Each point is reached from the start by the listed moves, each made 0, 1 or 2 times, or once backwards (-1), plus a little noise. Is the number of moves made odd or even? Then give how often each move was made.
In the rows, 128 means zero.

Moves:
(1): [173  82]
(2): [145 145]
Start: [122 129]
Points:
[202 115] -> odd (1, 2)
[155 162] -> even (0, 2)
[140 146] -> odd (0, 1)

Moves:
(1): [106 165 118 170 131 113 131]
(2): [145 128 123 116 113 123 111]
(3): [106 114 133 126 128 144 156]
(4): [145 128 103 145 139 123 120]
Start: [140 134 110 127 126 135 125]
Points:
[ 92 209  70 240 160 104 140] -> even (2, -1, 0, 1)
[111 107  76 166 161 165 181] -> odd (0, -1, 2, 2)
[ 74 144  91 193 156 153 192] -> odd (1, -1, 2, 1)
[ 74 143 114 166 129 150 184] -> odd (1, 0, 2, 0)

Moves:
(1): [122 137 123 162 115 129]
(2): [112 165 126 106 146 110]
(3): [121 138 140 127 131 118]
(4): [115 132 131 128 128 132]
(5): [127 118 120 123 118 120]
(6): [124 105 131 131 145 126]
Start: [121 132 128 128 121 119]
Points:
[ 78 103 112 103 149  99] -> even (0, 1, -1, 2, 2, 2)
[ 60 238 132  75 132  74] -> odd (0, 2, 1, 2, 1, -1)
[101 244 121 119 137  89] -> even (1, 2, 0, -1, -1, -1)
[100  85 122 209  77 116] -> even (2, -1, 1, 1, 2, 1)
[ 61 216 159 141 142  99] -> odd (1, 1, 2, 2, -1, 0)
[ 99 113 103 194  99 126] -> even (2, 0, -1, 1, 1, 1)

Moves:
(1): [112 119 136 132 112 128 124 129 133 119 128]
(2): [115 130 145 119 135  88 151 168 172 132 145]
(3): [125 143 131 136 114 134 130 130 123 135 127]
(4): [124 130 132 112 119 146 120 110 138 129 138]
(5): [134 126 130 119 123 153 134 116 124 122 107]
(6): [131 139 134 115 130  95 117 149 141 118 132]
(7): [120 104 139 117 124 151 122 103 107 161  90]
(8): [142 130 125 134 107 115 129 104 125 136 114]
(9): [128 144 147 111 133  99 142 151 114 111 143]
Start: [114 135 129 126 136 128 126 131 127 124 125]
Points:
[109 122 174 107  53 161 117  11   7 184  59] -> even (1, -1, 1, 1, -1, -1, 2, 2, 2)
[132 203 198  31 116 104 140 152  90 118  89] -> odd (-1, 0, 2, 1, 2, 2, 1, 0, 2)
[143 124 139 104  74 187 142  36 148 200  25] -> even (-1, 1, 1, 1, 2, 0, 1, 2, -1)
[ 68 143 147 107 109 157 111 146 180  68 197] -> even (2, 0, 0, 2, 0, 0, -1, -1, 0)
[121 138 142  83 139  79 132 120 193 145 172] -> odd (-1, 1, -1, 2, -1, 0, 0, 1, 0)
